Rows are points. Two turns around zero, p and q, are shown by what they do to some points. Where does a point land after both, in the order given? Backwards means that the second turn is done in reverse. Each puzzle has new turns, and all numbers are rounded.

Turn p:
[15 40] -> [14 40]
[ -3 -38] -> [ -2 -38]
[-12  -2] -> [-12  -2]
Turn q:
[-45  -7] -> [-40  21]
[26 14] -> [29 -4]
[19 -7] -> [ 11 -17]
Where do these land?
p, then q backwards: [-9 48] -> [-36  33]
q, then p: [-26 -10] -> [-27   7]
q, then p: [ 22 -19] -> [  7 -28]
q, then p backwards: [ 13 -18] -> [ -1 -22]

Turn p:
[ 23 -48 -18] -> [ 34 -45  -2]
[-1 -3  5] -> [-4 -4  0]
[ 4 14 17] -> [-16   7  14]
[ 0 27 -2] -> [-3 26  9]
[-26  10  -2] -> [-10  16 -20]
Turn q:
[ 30 -15 -24] -> [ 16 -30 -23]
[ 33  -8 -18] -> [ 22 -22 -22]
[-1 -8 24] -> [ 8  2 24]
[-30  -1   6] -> [-25   9  15]
[-23  18  -6] -> [-21  20  -6]
[-9 14 17] -> [ 0 21 11]
Where do these land?
p, then q: [ 23 -20 -11] -> [ 22 -21  11]
p, then q: [ 2 16 14] -> [-8 17 10]
q, then p backwards: [-23 -21  23] -> [27 11 26]
p, then q: [-25   1 -21] -> [ -2  -1 -33]
q, then p: [23 24 -6] -> [27 13 16]

Turn p:
[  9 -13   5   2] -> [ 4 -1 15  6]
[ 15 -11   4   5] -> [ 7 -2 14 13]
[-48 -16   2  10] -> [-42  -1  10 -28]
[ -3   3   2 -23] -> [ 14   3  -3 -18]
[ 12  15 -21   5] -> [  6 -14 -20  14]
[ -6 -18   8  -5] -> [ -2   1  19 -10]
[22 40  0  7] -> [ 14  14 -33  25]
Turn q:
[-13  -1  23   7] -> [-20   6   7  16]
[-20 -17   7 -35] -> [-32 -23 -18 -11]
[4 1 1 3] -> [3 1 4 0]
[16 19 20  3] -> [-5 19 24 -8]
[  7  18 -17   7] -> [20 16 -5 -8]
[  7 -20 -33  15] -> [ 34 -19 -11  10]
Where do these land?
q, then p: [-15 -15  -1  22] -> [-19  -7   4  23]
p, then q backwards: [-26   3  19  -2] -> [ -2  25  12 -16]
p, then q backwards: [ 38  22 -10   3] -> [-14 -13 -27  31]
q, then p: [-13  10  -9 -13] -> [  3 -15 -14 -10]
q, then p: [ 15 -20   1 -10] -> [ 4  0 26 -7]

Turn p:
[ -4  -8  12 -14   4   9] -> [-17  -6  11  -9   0   0]
[ -9  -3 -18 -16   0  19] -> [-11  10  -8 -22  11  11]
[ 13   0  -2  16 -37 -11] -> [ 10   2 -23  13 -34   2]
[16 -9 10 11  6  2] -> [  3 -23   1   8  -1   3]
[-14   6  -7   6  24 -48] -> [ 14  15   3  26  23 -40]
[-11   4   3   3   4  21] -> [-6  5 10 -3  6 20]
[ 9 10  3 -7 -1  7] -> [  7  -3   6 -12  -6   3]
Turn q:
[-12  -2  17   6 -13   4] -> [-11   1  18  -4 -13   2]
[-44  10   1  -9   2   9] -> [-36  13  -8 -22 -10  -7]
[19 11  2  3  2  3] -> [15  9  6  6 10  0]
[-13  10   6  -7   0   3] -> [ -9   8   2 -13  -1  -4]
[  9 -42  -4  11  -7  10] -> [ -6 -28   3  24  -4  27]
[ 14   0  -9   0 -11   3] -> [14  3 -2  5 -2 13]
[15 10 -8 12 29  4] -> [  4   9  -8  20  25 -14]
[ 16  14  -8  -4 -10 -42] -> [ 39  -5  -9  -8 -16 -22]
[ -5 -13   3 -12   7   6] -> [-11 -12  -2  -7   9   7]
Where do these land?
p, then q: [ 28  13  -9 -14   4  -7] -> [ 25 -20  -6 -10   8   7]
q, then p: [ 10  -6  14  21  -2 -19] -> [  0 -16  -4  23 -17  -7]
q, then p backwards: [-11   0 -13   6  -8  17] -> [-15  -6  -3   6 -17   9]
q, then p: [ -5  25   7 -19   8  16] -> [  8  11  24 -19  11 -12]
q, then p: [-5 -4 17 -4 14 20] -> [-12   5  23   6  15   0]
q, then p: [ 12   9  -2 -10 -15  -1] -> [  8 -10   2 -17  -9   2]
q, then p: [-14 -29  -9   1 -21   2] -> [-24   6 -17  -2 -10  23]
p, then q: [-15  -8  -3  20  20 -27] -> [  0   0  -2  30   1 -31]

Turn p:
[ -1  -5 -12   3   5 -11 -39 -19] -> [ 21   2  35 -10   1 -14 -10 -12]
[ 14 -27  15  -7 -14  10  40 -24] -> [ -2 -19 -23   8 -46  14  20  -3]
[-16   2 -20   9 -21 -13 -18  26] -> [-12  -8  22  22  25  -5 -21   9]
[ 35 -10  31 -48   9   9  13  -4] -> [  2   8 -16 -37 -37  38   2  19]
[ 18  18 -17  29 -16 -18  -7  16] -> [ 5 23 15 37 13 -9 -3 17]
[ -5  14   3 -29   2  16  25 -12] -> [-13   4 -33 -16 -18   2 -13  -8]
[-11   0 -31  19  21 -18 -19  27] -> [ 22  -7  11  10  46 -14 -12  11]
[-22  -3   9  18   6   1 -39   4] -> [ -5  -4  34 -11  28  -8   9 -16]
[-11   7  29 -14  12  -1  29 -16] -> [-16  -2 -28 -25 -18 -11  18   2]
[ 0  4 -8 21 -4 26 14  2] -> [ -2   5 -16  23   7   7   9 -21]
Turn q:
[ 18 -20   7   3  11 -15   9  -4] -> [ 2 -2 -9 21 20  4 17  1]
[ -7  27  15   3  22 -36  22 -20] -> [-14  16 -43   5  14 -19  -6 -27]
[ -1  -7  36  11   0  -1  38 -28] -> [-43   4  -9  19  11  10  15 -30]
[ 13  -6  10 -18  -1   6 -31   7] -> [ 16  -3  25 -14  16 -13  10   7]
[-17  34   3  33  13   7   9  -4] -> [-13  26  -6  14 -19  -9 -32 -17]
[-14  -9 -32  20 -24  13 -35  19] -> [ 31 -25  27   1 -28   7 -26  13]
[  3  14 -37  -1 -41  15 -29  18] -> [ 39 -12  21 -23 -43   6  -4   7]
[  8 -25   9 -29  26   2  20 -31] -> [-20   7 -13  -8  45  26  16   3]
[-22  -7   0  -6 -10   1   1  17] -> [-11 -20   2  -7 -11  -6  -6  14]
[ 19  -2 -12 -15   3   9  -3  25] -> [14  9  6 -6 -5 -2 16 29]
Where do these land?
p, then q: [  5  -9  21 -12 -13  29 -38 -33] -> [-28  -1  18 -33   9   9  17 -40]
q, then p: [-11 -21   9  -1  35 -37 -12 -31] -> [ 55  -5   0 -20  22 -14   5 -11]
p, then q: [ 23  12 -13   1  31  14  16  23] -> [24 38 -3 -1 -9 12 -4 22]
q, then p backwards: [-14 -27 -13  -2 -21 -17   8  -7] -> [-11 -35  -3  -9   0  10  18   9]
q, then p: [ 7  4 -6 26 17  1  1  9] -> [ 0 20 12 16 14 -6  9 -1]
q, then p: [-23  -6   2  -2  -9  12   6  17] -> [-20 -21  13   0   7   7  -3   3]
q, then p: [ 10  -7  24  -3 -23  17 -28  23] -> [-21  -9   1 -11 -19   4  31  29]
q, then p: [ 11  31 -31 -26   9 -24  -1 -22] -> [ 29  24 -14  -2 -15   6 -45   2]
q, then p: [-23   6 -21  10  -5 -20  21  20] -> [  3 -16  22  31   8   3 -24  -1]
p, then q backwards: [ 15  16  27   9 -20  25  28   2] -> [14  7  4  7 -1  7 52 -6]

Turn p:
[ -1  18   2   7 -14  -6 -14  -5  24] -> [  9   9  10  19 -16   9   5 -16  12]
[ 24 -21  20   8   7   6   6 -12  44] -> [-11   1 -34  13  -2  44   4 -14   8]
[-11   6   9  -5  -3  12   9   2 -48] -> [ -3 -16  25 -26   0 -13  -8  28 -15]
[-19   2   4   2   4 -10  12   3  22] -> [ 18 -15 -10   9   2   2  16 -11   7]
[-16  -7   4  10   5 -12 -20   2   8] -> [ 9  2  9 17 20  4  4 -2 13]
[ 12   0  -2 -33   4  16  -1   9 -17] -> [-11  19  -5 -26  -6 -10  10  20  -8]
[  5   2 -10 -18  -6 -14   6  -5 -37] -> [  6   4   5 -26  -3 -24 -23  15   1]
[ -8  18 -13  17  17  -8  -7  -7  10] -> [  8   1  12   5  10  -3   3 -32  -2]
[ 23 -10   2  -6  -7  10  13  27 -27] -> [ -7   6 -11  -6  -6  -8 -12  32 -31]
[-10  -7 -18  18  -8   6  -3 -13  22] -> [-16 -10  -2  23  -1  -4   2 -21  14]
Turn q:
[ -1 -35 -29  21  -1  -1 -13   4  -4] -> [ 15 -17 -13  -7 -28 -32   3 -10  -3]
[  7  -1 -10 -19   2  14  18  -1 -11] -> [ 10  15  -2   8   1  12  -6 -24  -5]
[ -7   8  -5  -8 -17   9  38  -2  15] -> [ -1  -4  18   6  11  17   3 -31  22]
[  0  19  -3   9  18 -14 -20  10  -1] -> [-10  10 -14   1 -11   0  13  28   4]
[ -6   2   1 -21 -17  18   3   4  10] -> [  4  15  19 -14  10   2  -7 -15   7]
[  6 -10  -6 -29 -17   3  24 -19  24] -> [  5   3  24   6  27  -4  13 -36  -2]
[-12  20  16  12  11 -11 -22 -11 -19] -> [-30   0 -12   0  -4   4 -11  29 -10]
[ 17  22  15  17   1  -4 -15   3 -13] -> [ -3   3  -4  16  -1   2 -15  34   4]
[  0  12  17   1   1 -20  -7  15 -19] -> [ -5   0   7   4 -14  18  -1  27 -11]
[ -5 -36   3  17  20   5  -7  -2  18] -> [ 16 -26 -23 -22   8 -17  10  -2  -5]
Where do these land?
q, then p: [ 21 -18  18  -1   1 -35 -11  -6 -13] -> [  4  -9   3   2  15  -5 -25  30 -28]
p, then q: [-21  29  -6 -15  -8  26   1  16 -16] -> [  3 -18  31   8  -3  35  -1   1 -15]
q, then p: [  7 -10  15 -10  -7 -22  -3 -25  11] -> [ 12 -18   0 -14  28   6  -9  10 -11]
q, then p backwards: [-13   9   7   5   9  31   9   0 -12] -> [ 24 -15   4   1   5 -13   4 -23   3]
p, then q: [-16  10   6 -15   0  33   1  12  -7] -> [  6 -12  16  -4  -6  35  -1 -14  -4]
p, then q: [-20   4 -28  17  16  -9  13  -1  10] -> [-10 -22 -16  19   5 -13  13  -6 -23]
p, then q: [-11   0   7   8 -23  18  -7   2  -8] -> [  7 -21  12 -18  -5   9  -7   9   5]
q, then p backwards: [ 34  -8  -8  -5  -3 -12  -8 -15  -4] -> [ -8   4 -16  13  -6  -8  -4  34   1]
q, then p: [ 14 -25  -8  -6   8 -15 -16   0   9] -> [ 16  -2 -13 -13  -2  -9 -27   6 -12]
p, then q: [ 17   6  14   6   2 -11 -18  -2  11] -> [ -3  13  -8   4  13  -4 -18   7  17]
p, then q backwards: [-12   2 -17  15   6  -3  38  19  21] -> [ 12 -36 -15  13  19 -11  12 -21  -5]

Turn p:
[ 20  13 -21  17  -2  11  18   4  12 -16  -6] -> [ 10 -11   0  12  -1   5  11 -16  20 -32  -4]
[ 21 -20   4 -18 -29   3   2 -24   2  13  24] -> [-14   8  38 -19   9  20  -9 -24  -6   9   7]
[-14  22 -13 -20   5  -9  -9   1   5 -21   0] -> [ -2  -1 -30   5  -4 -10  -3 -17 -17  -6  15]
[ -6 -13   1 -10  13  -9   3  -3  13   7  -9] -> [-13   3  -8 -15   8 -13  -5   4  11   4  -1]
[ -1   7 -17 -20   0  10 -12  -1 -13  18   8] -> [ 10   5  -3  -4   6   0  15 -21  -8  25   4]
[ 23  -5  19 -17  12   7  -8 -19  -9  -3   2] -> [-14  30   4   4   8  11  -9 -10  -7   5 -19]
[-18 -14  18  10  -4   6  17   3  -2   2   7] -> [-8 -8 12 -9  5  4  7 28 -9 -5 -1]
[-11 -11 -15   0  10  13 -23   9  -5   5   3] -> [ 12 -13  -7   8  20  -8   0  -1  -4  22  -5]
[ 16  15  13  -9  -9  -1  -8  19 -11  -5 -12] -> [ 18  10 -13  -2 -19  19  -9  -2  -4   0 -10]
[-10   5  -1  16   3  11  -4 -11   4  -4 -10] -> [-9 -7 -5 21  3  3  6  8  8  0  3]
[-8  0  0 19 12 -6  0 13  7 11  8] -> [ 15   0   4   2   6 -16   2  19   8  -1   7]
[ -9   8  -3  15 -18 -16  17  -6 -19 -22  -5] -> [-10 -18   8   9 -33  -3   5   2 -13 -17  -1]
[ -2  -8  14  15   7 -18   7  15  16  16 -11] -> [  6   4   1 -13  -6 -11 -10  27  23  -2   3]
Turn q:
[10  7 14 19 18  9 12 -7 -1  7 -9] -> [ -1  -8  16   1  23   0 -14   8 -11   6 -14]
[ -3   7  -2 -20  19   3  -6  13 -13 -12  16] -> [  0   6  -6  -1  -5   1   0  14 -17   2  32]
[ -9  15  -4 -14 -11   9   4   6 -10  -9   0] -> [ -7  -5  -5  -1 -10  16  10  17   4  -1   9]
[-6  2  9  3 10  5 -1 27  5 -3 18] -> [  4  -6 -14   4   6   5 -23   2  -3  -7  22]
[ -6   8   4   3   6  17 -18  10 -10  -8   2] -> [ -3  -4  -3 -14 -10  15 -13   4 -14   5   9]
[ -1  10   9  17 -11  -8  10 -15 -15   0   0] -> [-18 -10  10  18  -1   6   2  -3  -1  10 -14]
[-17 -12 -12 -13   6 -15 -14  -2  24  20  -2] -> [  1   5 -14 -22   8 -23  11 -21  15  -3   9]
[  6  -5  -5  20   1   2  24 -10  10   2 -12] -> [  5  -3  11   8  22   5   5  -4   1 -10 -23]
[-10  -6 -20 -17  -9   3 -20  -1 -14 -17  20] -> [  5   7 -10  -1 -29  12  18 -10  -9   4  23]
[ 20  24  11  15   9   4   2   4  -2 -11   5] -> [ -3   8  -2  12  11  13 -20  16 -12  15  -7]
[ 14   4  11   4  -1  15  11   2 -16   5   9] -> [  9 -16   8  13  -3   3  -9  16  -8   8  -2]
[  8 -13  18   8 -15  -6  18 -27  15  -1 -19] -> [ -1   6  32   8   7  -4   2  -7  25  -2 -26]
[-11 -32 -19 -18 -14 -27  -9   7   5   6 -21] -> [ -3  12  -9 -12 -20 -28  20 -17  13 -31  -5]
[  5  -9 -14  -7  -8 -11 -13  -7  21  20  -8] -> [ 10   9 -13 -14   0 -20  11 -13  15   3 -13]
Where do these land?
q, then p: [  6   6  11  14 -11   4  -7   0 -10   1   3] -> [  0 -10   3   5   0   9  -3   6   8  19   0]
q, then p: [11 10 11 -8 13  1 -3 12 18  6  2] -> [ 20  12 -11   0   6 -14  -9  -8   3   6   6]
q, then p: [-13   6  10   0 -15   8  -2  -8  15 -28   8] -> [-2  5 -2 11 25 23 10  4  2 -4 18]
p, then q: [ 12 -16   9  10  37  -5  -2  -5   0  15  23] -> [-31  15  -8  -1  22 -17 -21  17  -6   6   1]
p, then q: [ 10  -4 -11 -10  -3   8 -10  -9  15   3 -12] -> [  8   2   4 -17  14   1   9 -14   3  11   2]
q, then p: [ -8   0  18  -4   0   4  -2  -4  -5   7 -11] -> [ -5   0  -5 -13   3   2 -13  11  -6   8   5]
q, then p: [ 12 -27  14  -8  -8   5   4   5 -12  16   6] -> [  2  -1  20  -5 -13   4 -33   1   5  -3  -3]
p, then q: [-13   0  -7  -8  -5  -7  28   0 -37 -25  -7] -> [-17  -9  19  12 -28   4  22   4   4 -29 -12]
q, then p: [ -9   6 -48  -7   7   3 -12   6  -2 -10  -4] -> [ -1  -8  -2  -7  -6   1  35 -29 -14 -15 -12]
q, then p: [-23  11  13  -5  -4   1  26   6  -9  18  -7] -> [ -4 -18  -2 -16  20 -16 -13  22  -4  -7  -5]
q, then p: [  5   8   8  -5   3 -20 -12  -4  14   0  13] -> [  5  10   1   7  -2 -14   6  -3   8   7  25]
q, then p: [ 15  11 -36  21  -9  -3  -1  -5  -2   1  -5] -> [ -6 -12  -8   7 -15   2  28 -11  19   0 -21]
p, then q: [ -4 -11   8  11  -5   0  -8   7  15  -2  -9] -> [ 12   5 -10 -13  -3  -2 -13  -9  -1  -6   6]
